Each row is a point. Before rounding, the points of a table are all equally far from one centre. They may lie mostly on one side of it. Where is the centre, to within rounding?
In the rows, 128 means zero.

Points, 6 rows:
[[ 74 129 145]
 [103  96 120]
 [ 71 112 141]
 [108 139 139]
 [ 73 132 143]
 [ 79 120 149]]
Centre: [ 91 122 123]

Points, 12 rows:
[[ 94  79 175 120 110 103 132  98 137]
 [ 87  88 146 118  95 106 137  98 153]
 [ 68  93 160 142 114 122 127 135 153]
 [101 100 149 148  94  83 133 129 137]
 [ 89  94 152 144  98  93  86 144 158]
 [ 89  87 167 155  89  99 116 128 146]
 [ 80  89 165 140 104 105 109  89 157]
 [ 94 103 144 165  77 105 106 126 147]
 [ 96 106 116 152 110 123 100 144 154]
 [ 69  99 192 107 113 108 117 136 148]
 [102  93 157 147  89  88 117 138 161]
 [ 84  99 160 166 103 118 112 103 159]]
Centre: [111 125 160 120 105 124 104 120 140]

Points:
[[139  98 125 136 150  98 128  90 121 149 151 116 185 168 118 115 115  73
  156 150]
 [123  66 148 146 130 119 149 102 130 126 152 126 185 153  68  98 129  74
  114 160]
 [150  97 156 145 139 119 145 109 124 141 113 112 180 137  59 125 117  83
  150 167]
 [141  73 164 148 152 136 155 112 142 176  97 118 164 143 101 126 132  58
  134 116]
 [138 116 147 153 125 133 126  97 122 156 104 121 165 161  70 135  96  99
  147 119]
 [167  74 154 152 108 100 150 121 107 140 132 104 140 159 109 109  98 102
  109 150]
 [114  97 129 147 118  73 151 132 109 141 109 121 173 137  91  81 101 114
  140 170]
 [ 98  83 136 152 144  84 159 109  97 154  99 139 188 134  47 105 124  66
  116 143]
 [136  77 166 135 157 137 130 116 151 128 142 114 185 172 106 118 101  89
  139 127]
 [136  63 140 159 136 110 172  94 141 134  99 118 175 152  69 168 117  98
  129 164]
 [137  80 156 124 177  95 130 121 150 151  83 124 177 136  96 105 105 104
  122 121]
 [137  66 149 176 156  76 114 133 146 142 143 115 184 177  80 124 124  83
  135 153]
 [135  93 135 172 143 129 173 101 112 137 107  96 175 177 104 100 130 118
  109 134]
 [161  75 141 133 151 131 133 106 108 145 109 124 164 134 114 109 106  98
  100 184]
 [122 108 133 136 167 126 140  90 148 152 137  99 160 176 105 125  99  95
   92 131]
 [128  97 148 103 139 126 136 103 144 139 127 111 142 182 100 127 124 106
  105 171]
 [158  70 146 125 144 124 154 129 130 173  99 120 182 172  82 124 114  75
  114 130]
 [122  78 146 137 152 108 132 110  96 147 129  96 172 138  75 108  94  77
  119 160]
 [127  45 180 161 124 110 119 126 128 143 121 127 164 105  86 118 133  86
  133 148]
 [139  83 155 141 145 126 140 108 125 174 134 106 162 166 135 123  90  77
  111 169]
 [168  95 132 129 118  95 149 120 115 132  86 117 167 137  74 109 114  66
  110 153]
 [140 112 162 121 149  80 149  94 137 142 132 120 183 112 101 131 110 102
  145 175]
 [134  80 146 127 151 127 159 114 153 167 148 127 158 179  99 121 107  55
   97 134]
 [109 113 198 133 164  72 167 103 122 153 134 143 164 145 102 123  86  72
  139 144]
 [142  88 176 153 162 114 166 105 135 121 111  95 149 137  71 161 122 100
  141 140]]
Centre: [113 107 142 155 143 102 146 142 115 129 122 151 164 143 117 150 130  91
 108 136]

Points, 31 rows:
[[150 111  99  88 160 149 133 111 139 178  69 156 103 121 131 116 102 175
  145 149  99 128 113  87]
 [127 101 126 118 175 132 117  78 121 141  80 160 144 119 110 107 113 190
  146 156 111 165 101  75]
 [100 115  73 108 173 145 138 134 123 158  67 145 127  97 122 121  90 153
  125 145 126 132 101  66]
 [110 104  84 121 159 136 109 134 130 154  83 167 103  92 123 123 141 160
  150 179 112 108 120  92]
 [ 94  92  96 111 181 155 112 106 145 175  73 154 108 120 118 121  93 181
  136 160 110 122 102  77]
 [118  99  92  98 155 151 128 134 111 131  92 149 128 102 128 129 119 183
  157 163 108 117 102  72]
 [119 103  90 112 204 139 122  96 132 164  77 148 127 102 101 132 107 188
  120 166 123 135 105 114]
 [102  96  87  95 179 145 141  97 137 150  95 184 128  96 104 121 113 169
  140 153 120 126 103 100]
 [138 100  83 106 177 139 128  95 120 160  65 145 149  96 127 116 102 169
  131 183 112 131 107 103]
 [109 105  91 113 169 133 146 121 137 153  88 163 108  80 115 124 124 181
  155 149 109 107 110  67]
 [128  99 103  99 163 135 145 123 109 170  98 184 133  89 107 128  91 164
  125 161 107 114 125 100]
 [ 95 109  87 106 188 142 161 115 127 146  77 153 117  88 120 134 111 178
  134 152 133 130 115  81]
 [108  69  89  91 172 157 129 111 114 155 102 148 121  97 127 122 110 159
  148 147 104 126  97  88]
 [137 103  75 101 164 151 144 124 122 159  99 132 142 101 116 137 101 166
  153 166 122 103 112  98]
 [105 119  84 115 178 151 149 119 156 139  68 168 141 115 126 129 118 177
  139 176 111 133  90  79]
 [106 122  91 103 190 148 146 105 124 157  75 152 136 100 144 129 106 163
  131 165  64 107 121  74]
 [102 108  82 114 150 136 141  93 108 158  79 171 136 111 124 114 108 153
   93 163 118 131  95  88]
 [133  96  88  92 188 153 154 121 124 156  71 153 122 106 129 110 137 182
  136 149 100 107 146  78]
 [125 103  86 107 177 127 139 122 132 163 110 141 104  96 127 126 119 169
  127 184 120 116  91 101]
 [122  89  94 120 183 159 128 106 118 182  91 167 131  86 125 114 111 178
  137 151 137 128 111 104]
 [107 119  91  93 195 150 142 121 157 164  83 146 150 105 126 126  92 166
  143 174 122 144 103  87]
 [120  95  93 113 202 148 121 111 151 146  74 147  88  91 104 104  82 169
  135 139 123 139 130  99]
 [108 105 120  91 169 163 126 123 145 150  84 152 131  76 111 125 121 171
  120 196 104 147  96 100]
 [101  98 121 112 173 136 155 108 130 183  85 173 140  72 140 126 112 168
  145 164 137 111 112 101]
 [125 113  98 125 170 139 142  89 132 170 102 151 130  92 134 104 133 194
  156 166 121 114  98 114]
 [136 137  99 121 183 155 115 118 148 181  88 164 126 100 118 130  97 155
  146 123 138 130  88  98]
 [115 114  84  96 180 146 139 129 145 140  62 146 124  72  97 120  99 188
  131 133 121 143 121  92]
 [133 103 108  95 169 147 124 102 127 176 122 161 131  90 114 114  84 157
  134 148 114 118 123  63]
 [127 104  86 100 160 143 119  95 130 132  91 152 114 101 125 144  90 159
  158 158 141 136 136 118]
 [108 107  99 100 168 155 142 117 138 169  69 143 120  79 129 125  87 173
  139 164 128 131 120  68]
 [ 80  87  92 108 161 136 136  99 144 155  77 159 121  77 119 142 100 171
  136 149 109 100 105  80]]
Centre: [114 109 136 130 159 135 125 121 153 137  89 130 143 116 130 115 120 149
 115 131 106 120 132 109]

Points, 29 rows:
[[120  93 169 118  96 187 135  82 146 142  87  88 157 135 118 133 110 163
  116 119 158 127 107 134]
 [144 111 137 103 100 170 143  88 161 138  82  73 143 173  86 116 124 154
  147 144 154 115 118 119]
 [124 100 129 136  94 176 143  66 154 140 101 118 151 164  83 124  92 147
  105 127 148 108  94 128]
 [146 100 168 137  96 174 146  81 165 113  81  78 182 133 111 147 134 147
  140 106 135 101  78 152]
 [151 113 142 105 105 184 127  77 176 143 126  62 144 137 109  92 106 158
  143 117 173 122  73 133]
 [130  88 178 116 107 142 129  96 135 118  87  72 171 149 110 115 118 162
  128 107 164 123  89 154]
 [163 118 130 126 116 194 110  86 181 128  88  60 140 148 113 144 117 151
  133 127 152 124  80 170]
 [139 105 148 105 132 194 123  87 169 116  97  82 142 156  94 108  78 142
  114 136 169 130  93 153]
 [111 110 133 107 134 193 112  61 173 144 123 111 177 156 109 132  97 134
  112 127 129 117 101 138]
 [149  97 141 139 100 191 120  88 182 124  86  65 132 165 118 147  91 147
  116 129 156 136 105 136]
 [107 104 146 111 113 187 138  70 132 132  93  65 133 141 115 140  95 128
  120 108 139 101  87 158]
 [112 107 125 114 112 191 125  81 161  97 114 102 183 167 106 133 115 125
  137 140 134 122 109 164]
 [142 114 147 121  69 193 152  79 156 132  79  89 133 141 120 135 117 144
  153 146 157 125 123 127]
 [131 120 163 117 113 178 137  47 163 133 103  81 161 160 131  90 121 128
  122 122 168 139  73 142]
 [112  90 128 116 117 183 124  48 175 113 120 114 167 133 121 137  98 142
  119 132 134 118 106 164]
 [126 109 141  95  93 165 123  85 112 109  91  92 149 138  97 123  94 123
  124 135 130 143  95 128]
 [132  96 136 104  80 181 142  82 140 116 102  83 173 158 138 120  95 144
  138 136 130 141 107 140]
 [125  95 156 111  92 174 131 109 174 123  77  79 180 160 109 106 105 156
  131 122 134 124 102 150]
 [119  86 141 125 109 181 127  67 167 129  93  70 162 153 126 127 101 142
  118 124 150 121  72 162]
 [132 116 161 133  78 191 138 106 185 111 118  81 171 114 115 130 120 138
  135 117 187 108  79 153]
 [102  98 142 101 124 176 112 126 149 117  85  76 142 190 106 136 118 119
  116 127 159 106  99 121]
 [105 113 169 111 106 159 123  54 154 111  92 103 167 147 148 126 130 143
  158 131 148 119  71 128]
 [ 94 120 172 110 112 145 137  76 171 134 101  78 156 146 123  94  98 162
  136 107 142 135  82 164]
 [134  93 153 118 102 174 125  52 143 125 112  93 167 169 109 114 127 144
  118 120 133 115  87 126]
 [119 107 132 123 116 148 117  56 133 137 126  88 142 126 117 101 130 164
  129 120 173 115 129 158]
 [137 147 141 103 106 187 120  72 140  95 112  84 143 151 123  94 107 148
  123 112 137 116  81 124]
 [111  84 139 106  94 172 122 118 161 114  86  79 127 165 109  82  94 138
  127 114 163 132  93 151]
 [142 102 147 136  65 183 130  89 157 146 102  85 166 154 107 122 112 122
  118 143 127 100  95 147]
 [129 107 175 121 110 171 155  89 153 109  94  66 173 162 111 108 103 149
  114 128 139 103 106 141]]
Centre: [151 119 136 123 133 134 149 116 172 131 116 119 132 136 137 129 116 107
 138 106 147 119 102 137]

Points:
[[ 95 112 130 177 104  90 103 135 113 105 149 212  85 126 132 103 146 105
  127  92 123 119 105 138]
 [116 103 139 166  89 104 118 160 123 133 120 185  98 143 139  89 133 115
  174  68 125 102  97 119]
 [106  89 139 135  95  90 124 162 125 120 134 175  89 141 121 138 130 116
  140  76 100  86 108 146]
 [114  90 186 137  93 114 131 114 125 131 116 202 134 143 148 114 158 112
  173 101 127  99 111  92]
 [ 99 106 193 119  48  75 101 127 136  88 148 174 109 109 116 111 131  90
  141 111 123 115 109 129]
 [111 132 193 170  81 118 123 123 110 131 153 168 107 145  89 117 148  77
  156 103 102  99 108 152]
 [108  93 152 151  82  74  99 127 115 111 160 147  91 125 110 118 161 110
  168 112  91 108  85 136]
 [121  77 158 137 105  71 128 129 110  87 120 186 116 120 127 133 151 122
  143  90 113  70  96 125]
 [151 107 137 167  84 140 108 127 126  98 158 160 112 127 101 102 138  48
  130  97 102  96 134 140]
 [ 96 131 154 152  66  99 125 132 120  88 127 172  80 118 130 135 164  88
  129  99 104 102 125 153]
 [119 132 130 123  73 115 126 130 133 118 139 159 101 141 113 107 163 111
  165  72 177  96 117 132]
 [125 112 141 145  53 113 128 140 120 110 135 198 117 128 136 106 150  81
  151  76 111  90 116 137]
 [103 160 150 140  45 103  82 139 137 150 158 177  80 139 146 137 126 120
  153 121 101  92 111 149]
 [108 101 162 154  64 118  79 127 109 111 111 164  88 122  91 148 141  91
  130  78 128  76 150 131]
 [ 94  74 155 157  67 127 117 149 142  82 138 165 109 130 113  94 125 102
  166  90 141 111 107 131]
 [131 149 136 122  55  99  96 145 117 122 144 162  71 126 144  91 143 110
  167  95 104  80 102 157]
 [ 80 112 132 177  80 117 122 113 114  93 144 161 127 112 123 145 166 119
  146  95 101  83 122 147]
 [134  99 136 124  55 123 131 110 128 125 102 184  85 102 116 106 121 101
  144 108 145 118 123 132]
 [126  91 117 168  87 124  96 139 143 125 135 175 101  98 146 148 160  78
  158 135 117  92 146 123]
 [146  97 149 163  41 124 105 150 116 131 131 193 116 117 151 111 130 123
  122 102  94 125  92 142]
 [134 129 162 146  68 106  98 114 153 128 149 174 108 123 125 127 176  82
  137  77  90 130 104 142]
 [137 127 138 139  75  98 113 136 112 133 143 181  95 129 117 149 142 104
  168 109 120  76  85  99]
 [135 119 159 175  58 108 117 179 116 116 118 160 122 111 117 149 147 102
  126  98 135 124 124 113]
 [111 117 190 133  65  92 142 154 114 101 124 170  80 143 135 118 116  96
  137 113 146  66 127 132]
 [116 119 144 189  64  70  96 110 148 132 109 163 110 132 136 117 177 122
  150  85  87 110 140 162]
 [135 108 140 170  37 119 104 136  96  93 151 195  89 126 126 114 137 132
  170 100 112 118 115 124]
 [ 72 106 143 169  69 112 116 136 108 137 160 167 118 136 117 106 126 121
  115 101 124  97  97 139]
 [119 150 138 151  86 102 139 130 102 127 143 164  80 159 120  89 148 121
  124 103 134 118  89 127]
 [136 100 140 144  67  88 115 122  97 119 124 208 108 133 124 110 126  80
  165  84  95 100 127 150]
 [ 99  81 189 143  90  97  84 113 104 141 110 159 113 145 131 153 128 133
   90  79 155  97 118 130]]
Centre: [141 125 163 151 105 111  82 117 130 108 132 155 125 138 140 116 122 128
 143 118 130 103 134 143]

Points:
[[148 182 139  99 167 140 181 115 127 112  86 119 101 103 111  71 106 129
  170  94 159 153 143 116]
 [156 178 139 115 170 134 179 111 154 132  81 120 110  97 126  70  87 133
  157 109 177 159 135 109]
 [169 171 140  99 146 132 168 118 153 101  76 100 134  99  89 107 105 102
  155  99 160 159 137 106]
 [138 157 128  89 191 119 163 130 125 125  86 109 112 106 102  88 125 133
  134 107 168 157 149 110]
 [155 183 148  88 167 128 148  93 130 104 100 124 107  99 105  90 102 112
  138  97 188 163 138 117]
 [156 171 116  93 162 105 133  95 141 127 102 120 118  84 108  82  86 109
  134  70 187 147 148 131]
 [146 168 127  92 173 138 139 105 136 112  97 117 100 111 117  94 131 117
  150  96 168 193 151 122]
 [154 171 153  96 159 126 165 111 128  87 102 108 128 107 123  73 106 128
  169  93 178 155 151 111]
 [174 151 118 104 159 123 182  99 150 116  87 107 117 104 117  87 113 140
  169  96 165 151 145  94]
 [168 173 138  86 142  94 173 117 132 108  80 135 111 122 104 106 103 118
  169 103 185 155 136 121]
 [152 188 146 107 139 120 156 126 139 117  67 100 147 108 111  99 115 141
  146  81 153 142 146 110]
 [158 173 137  89 154 137 156 105 132 125 101 119 124  97 101 111 117 103
  182 106 174 166 171 141]
 [181 161 143  84 167 130 186  91  99 105 110 135 109 102 126  93 113 110
  137 109 178 149 149 135]
 [137 180 142  83 162 137 163 110 118 107  87 105 120  98 113  89  97 108
  146 104 193 149 164 114]
 [164 172 137 110 170 115 140 107 123 107  91 115 113 102  92  99  94 129
  138 117 163 175 127 123]
 [153 184 118  90 172 119 159  87 141 128  93 133 116  98 114 109  99 139
  109  93 145 143 136 110]
 [145 187 139  88 171 112 147 109 132 112  74 115 112 102 106 107 112 132
  170  99 170 155 148 130]
 [172 198 127 108 163 134 163 101 131 110  86 109 127 101 105  96 106 120
  160 101 156 141 139  99]
 [187 153 141 109 183 112 157 132 142 129  97  88 112 109 129  95 100 131
  163 109 181 128 123 112]
 [145 187 133 101 150 125 148 109 147 108  79  96 105  92 102  74  99 113
  165 100 170 158 131 132]
 [167 167 139 108 144 131 157 105 140 135  99 109 107 120 118  65 132 126
  167  94 197 143 124 102]
 [149 177 144 119 157 120 144 100 132 112  78 128 105  92  97  93 120 128
  155  96 181 176 143 117]
 [149 176 151  90 146 118 157 116 134 103  92 123 120 110 106 107 111 100
  157 118 173 165 155  91]
 [148 168 150  95 149 118 169 108 152 116  87  94 142  91 120  50 101 102
  136 109 172 148 121 125]
 [153 177 162  94 187 119 136 103 129 125  76 122 100  93  96  93 102 105
  144  96 169 130 135 120]
 [136 170 141 105 152 121 159 118 127 114  78 130  96 106  89 104 130 117
  156 115 196 148 162 106]
 [138 179 145 102 157 129 138 119 153 116 100  87 116  93 114  67 110  98
  165 108 155 161 126 122]
 [162 194 145 101 172 115 160 116 140 113  87 106 104  99 117  88 105 119
  138 111 179 153 152 134]]
Centre: [137 132 122 126 148 140 147 118 139 114  92 142 129 120 139 106 109 102
 142 103 161 121 128 142]
